Rows are points. The window is the flat piece filled in between its corners: a triangle in 3 columns, a solid with four corners in 4, and so on. A path goes straight from each point to the next, and from the last back to the first. List the points from which the path goes on through the window.
In the rows, zero is written as 128.

Window (3 x 3)
[[171 126 119]
 [121 160 133]
 [108  53 102]]
Path:
(1): [ 94  86 129]
(2): [113  91  69]
(3): [124  60  57]
(4): [129  21 139]
(5): [126  61 151]
(6): [142  81  82]
(7): [116 105  72]
(8): [126  81 135]
Through the window after points: 7

Window (6 x 6)
[[ 38 183 185  93 114 130]
 [ 71 123  88 123 193 153]
 [113 224 219  94 143 106]
 [ 93  82 140 177 164 135]
 [146 118 125 200  82 122]
 [178  73 163 154  29 133]]
Path:
(1): [ 75 129 150 155 151 213]
(2): [134 144 193 167  73 178]
(3): [122 137 164 147  81  33]
(4): [ 82 149 117 106 139 113]
(5): [ 90 165 134 127 146 161]
(6): [108  89 137 192 106 203]
(7): [101  70  93 152 102  91]
(8): [104 193 195  95 145  72]
(9): [126 215 213 127 125 186]
(10): [135 126 170 151  71 167]
(11): [133  69 147 128  68  57]
(12): [115  78 118 172 106 114]
(13): [120  88 131 181  97 169]
(14): [104 169 165 115 116 171]
(15): [ 94 157 150 116 104  99]
(16): [ 72 121 131 128 137 113]
Through the window after points: 8, 10

Window (8 x 8)
[[180 156  74  80 137 136  71  92]
 [131 127 216 164  67 101 151  92]
 [117  89 174  77 179 115 111 112]
 [184 102 174 164 153 171 189  85]
 [106  33  74 147 115  49 200  95]
 [162 164 141  99  81 233  42 102]
 [182 106  38 181 171 165  71  64]
 [156  78 162  61  91  78  74 159]]
Path:
(1): [155  34 102 128 117  93 158  34]
(2): [162  74 126  93 124 118  85  34]
(3): [124 117 108 110 134 122  90 135]
(4): [132 107 109 136 153 117 130 136]
(5): [148  63 132 102 139 120 101  47]
(6): [193  43 109 117 125 139 100  24]
(7): [142 165  95 180 163 147 118 152]
(8): [118 110  70 174 149 108 146 168]
(9): [164  56 104 115 116 104 112  50]
(10): [181  89 122 106 109 137  97  62]
(11): [144 162 106 148 117 137 117 188]
(12): [130 108 125 114 113 108 123 168]
(13): [156  66 131  99 100 114 106  59]
(14): [190  84 108  80 107 113  81  25]
(15): [124 149 107 120 125 119  94 165]
(16): [114 114  73 172 146 106 150 163]
Through the window after points: 4, 6, 8, 12, 16

Window (9 x 9)
[[130 162 147 173  63  96 169 145 146]
 [166  66 123 105 106 166 185 148 147]
 [249 177 135  46 148 101 179 115 135]
 [114 113  93 154 114 115  54 137 138]
 [ 77 128 121 113 184 130  81 167 103]
 [ 70 104 140 112  52 136  95 127 145]
 [125 135 114 105 124  46 100  32  96]
 [137 192 176 182  94 136 134  89 125]
 [ 74 203  33 141 212 147  79 156 152]]
Path:
(1): [130 159 126 130 182 106 120 111 187]
(2): [146 153  80 118 117 124 124 120  61]
(3): [136 133 108 107 121 142 114 126  98]
(4): [122 118 123 105 154 123 109 123 170]
(5): [116 139 148 155 132  95 150 119 205]
(6): [156 171  78 140  53 134 142 135  79]
(7): [ 82 180  67 172 107 150 108 151  73]
(8): [ 81 132 130 154 148 107  87 124 198]
Through the window after points: none

Window (11 x 11)
[[104  94 130 127 180 130 118 139  48 171 131]
 [137 167  93 116 193 169 138 162 202 135 136]
 [130 184 144  66  83 197 110 190 216  91 125]
 [128 176  97 165  92 101 119 137 108  94  80]
 [ 83  81 182 131 101 121  56  21 179 206 126]
 [204 164 107  96 125 168 168 164 159 154 132]
 [161  72 149 125 197  93  99  67  79 118 136]
 [124 129  69  62 112 138 139 124 169 121 131]
 [141  90 101 135 183 146   7  59  53 181 128]
 [129 237 118  98 155  53 138 129  72 130 131]
 [126  47 148 140 128  46  33  92 133 189 150]]
Path:
(1): [167 186 121  81 132  96 140 168 136 160  16]
(2): [110 168 116 130 140 124 132 116 130 108 225]
(3): [107 100 120 136 124 112  93 110 141 128 229]
(4): [159  99 151  79 170 122  62 118 150 198  76]
(5): [121 101 120  70 137 113  86 119 154 168  64]
(6): [124 124 108 148 119 141  95  66 125 138 212]
(7): [149 120  94 148 118 139 125  90  87 136 215]
(8): [131 100 129  77 182 109  69 106 143 142  65]
(9): [144 135 117  94 174 122 114 140 140 152  83]
(10): [126 148 119 127 126 155 101 127 142 127 180]
(11): [110 145  97 122 116 143 112 116 124 144 217]
(12): [128 138 129 104 138 115  97 142 134 160  82]
(13): [128 112 141  74 148  96  88 110 115 140  32]
(14): [125 126 134 138 119 131  90  88 124 163 195]
(15): [140 149 108 126 143 165 122 126 156 141 177]
(16): [161 122 125  90 177 113 119 143 127 163  50]
Through the window after points: 5, 7, 9, 15

Window (12 x 12)
[[110  92 208  35 187 170 177 157 171 168 149 120]
 [150 128 123 111 119 125 189 127  99  67 136 160]
 [126  78 200  52 133 202 144 116 190 237  95  63]
 [152 245 107 203 183 118 127  91 129 155 153 156]
 [173  98 206 165  87  88 187 173 127  78 177 124]
 [ 91 220 130 188  74  78 167 148 105  97 175 147]
 [119 130 143 181 124 156 130 125 155  70 202 159]
 [107 177 122 129 166  85  62  87 144 232 124 145]
 [ 91 107 152 157 128  64 165  94 221 189 145  60]
 [126 199  76 164 138  87 111 132 202 240 122 158]
 [158 199 145 133 114 100 121  77 193 138 179 150]
 [136 180 162 139 136 117 133 155 144  65 100 151]]
Path:
(1): [141 147 120 135 151 105 106 161 159 132 187  42]
(2): [127 186 117 123 112  80 113 161 130 109 184  57]
(3): [ 88 157 162 191 106  96 191 103 167 152 134 172]
(4): [104 156 155 130 144 126 158  81 166 181 112 173]
(5): [142 175 102 120 143 110  73 163 127 142 186  74]
(6): [149 166 124 144 156 130 107 143 150 114 169 112]
(7): [114 177 162 183 124 114 164  90 147 140 135 188]
(8): [ 93 126 179 148 120 108 197  70 187 195 133 182]
Through the window after points: 2, 6

Window (14 x 14)
[[110  88 136 131 187 127  52 144 174  98 123  96 102 124]
 [100 118 129 172  91 239  77  73 130 134 176 157 100 168]
 [143 184  88 166  83 137 171 200 139 145 185 100  98 109]
 [112  62 133 179 107 154 115  63 156 167 123  96 162 132]
 [158 147  75  98 114  92 166  56 121 140  58 155  34  78]
 [151 114 181 137 118 116 134  81 100  87  90 131 165  98]
 [ 76 138 114 145  97 156 148 176  97 183 161 113 124 136]
 [160 133 161  59 146 124  79 160 116 164 249  74  70 159]
 [192 144 110 146 149 220 140 112 126 172 118 237  90 130]
 [124  46  33  76 147 109 141 158 101  97  89  90  41 131]
 [122  56 126 104 140  63  74  91 161 112 119 125 159 150]
 [185 163 149  82 106 187  89 176 199 159  79 134 171 110]
 [139 138  38  58 132 155  98  74  72 176 168  89 125 116]
 [125 113 128  77 185 140 192 160 192 150 171 142 151 173]]
Path:
(1): [132 131  62 117 146 123 126 142 104 134  90 100  79 187]
(2): [126  79  90  96 125 129 139 130 120 123 123 118  84 101]
(3): [110  75 107 100 116 148 131 129 167 155 171 125 131  63]
(4): [146 143 108 164 144 128 103 129 114 116  97  90  88 189]
(5): [182 145 101 112 151 121 126 139 128 162  88  84 113 175]
(6): [131 113 128  78 115 127 135 145 160 128 167 173 105  39]
(7): [113 100 130 109 154 149 112 141 154 130 155 129 124  98]
(8): [142 127 108 146 160 113  96 137 161 125  98  86  91 212]
(9): [152 142 106 118 159 117 109 118 140 146 110 109 102 175]
(10): [113  41 163  80 107 166  84 112 143 132 183 139 129  56]
(11): [113 108 116  71 111 156 106 154 156 157 209 125  89  40]
(12): [168 143 132  97 155 124 111 127 108 153 167  88 107 208]
Through the window after points: 1, 3, 7, 11

Window (14 x 14)
[[118 153  66 152 121 156  99 181 137 107  97 160 135 181]
 [136 105 110  83  67 121  32 132 121 174 120  78  96 128]
 [130 119 147  78 134 137   7  90 146 137  84  81  99  87]
 [143 192 166 130 113 154  88 164 187 119 119 151 103 179]
 [109 136 153 151 123  98 108 146 124 138 102 168 136 107]
 [151 204 113 168  89 150 104 141 104  81 106 171  83 213]
 [171  87 146 120 127  92 129 124 139 101 101 128 158 121]
 [132 107 130 136 180 101 152 135 138 113 156 179 113 136]
 [134  53 148 148 129 154 146 145 126 111 118 174 123 105]
 [134 145 147  50 128 168  39 138  96 167 119 104 146 107]
 [150 107 139 111 135 153  56  87 130 205 107  73 140  92]
 [116 119 141 140 153 121 184 166 121 108  98 127 103 130]
 [110 170 119 145  89 142 134 119 155  76 140 146 125 146]
 [147 103 133  89 134 118 156 105 157 144  87 174 116  94]]
Path:
(1): [165 139 108 142 147 109 117 168 142 117 141 141 103 104]
(2): [163 128 116 106 120 130 110 160 136 132 108 125 104  97]
(3): [122 102 135 113 127 120 110 112 114 128 105 131 138 131]
(4): [ 99 118 115  94 130 120 100 120 101 141  82 149 116 185]
(5): [163 128 122 144 115 143 111 142 132 114 130 132 118  91]
(6): [172 119 106 157 156 131 146 156 165  95 140 151  97  76]
(7): [111 106 147 118 102 140 108 128 116 126  95 145 144 161]
(8): [105 122 159  72 111 154  78 115 114 136 104 141 136 174]
(9): [164 149 113 124 145 143  85 163 123 154 121  99 124  65]
(10): [153 138 135 144 120 126 118 137 142 126 116 151 105 104]
(11): [107  93 133 125 129 133 118 135 142 117 103 147 126 168]
(12): [131 122 149  98 117 135  94 120 125 144 102 140 123 144]
(13): [158 166  91 107 141 152 102 163 129 122 131 126 116  71]
(14): [146 118 129 104 126 120  98 141 129 150 115 132 117  95]
(15): [101  99 155 128 130 137 108 119 144 131  98 131 138 129]
(16): [ 97  90 159 108 151 126 138  97 127 126 113 162 128 159]
Through the window after points: 6, 8, 12, 16

Window (14 x 14)
[[126 205 171 136 237 168 120 161 207  49 113  73  83 147]
 [106 152 118 165  95 132 117  96  34 166 125  97 178 100]
 [138  84 158 104 109 119 157 128 172 217 159 167 153 130]
 [138 102 152 176 218 139  75 115 162  92 104  40 114 137]
 [ 46 106 105 144 181 178  81 128 196 170 134  96 148 155]
 [124 123 130 132 158 104 108 181  41  65 166 137 109 100]
 [145 155 182 157 197 224  52 180 138  57 106  73  68 102]
 [117  75 121 101 120 154 182 177 172 141  89 122 132 168]
 [136 112  73 166 150 140 143 150 221 230 100 150 108 170]
 [143  88 117 129 162 151 160 155 155 211 101 201 206 178]
 [ 61 125 154 180  76  87  53 114  82 158  81 154 170 134]
 [ 90 116 139 104 115 118  75  72   7 143 121 140 112 163]
 [181 119  84  69  74 110 105 171 146 161 122 178 195 155]
 [134  79  87 142 100 157 158  98 191 152 130 203 165 162]]
Path:
(1): [130 117 131 194  85 131 109 155  95 140 162 113 144 220]
(2): [ 98 124 136 108 149 118  78 120 110 134  82 150 139  84]
(3): [106 114 111  82 181 140 110 107 122 125  68 138 119  81]
(4): [118 130 130 187 125 153  93 164 131 119 145 105 148 204]
(5): [136 130 131 165 130 150  96 139 132 141 159 127 145 176]
(6): [116 129 116 104 150 121 111 112 124 141  91 157 133 103]
(7): [115 122 128 121 137 127  90 138 122 139  89 156 148  95]
(8): [123 127 165 183 111 151 101 160 121 121 177  84 117 217]
Through the window after points: 1, 7
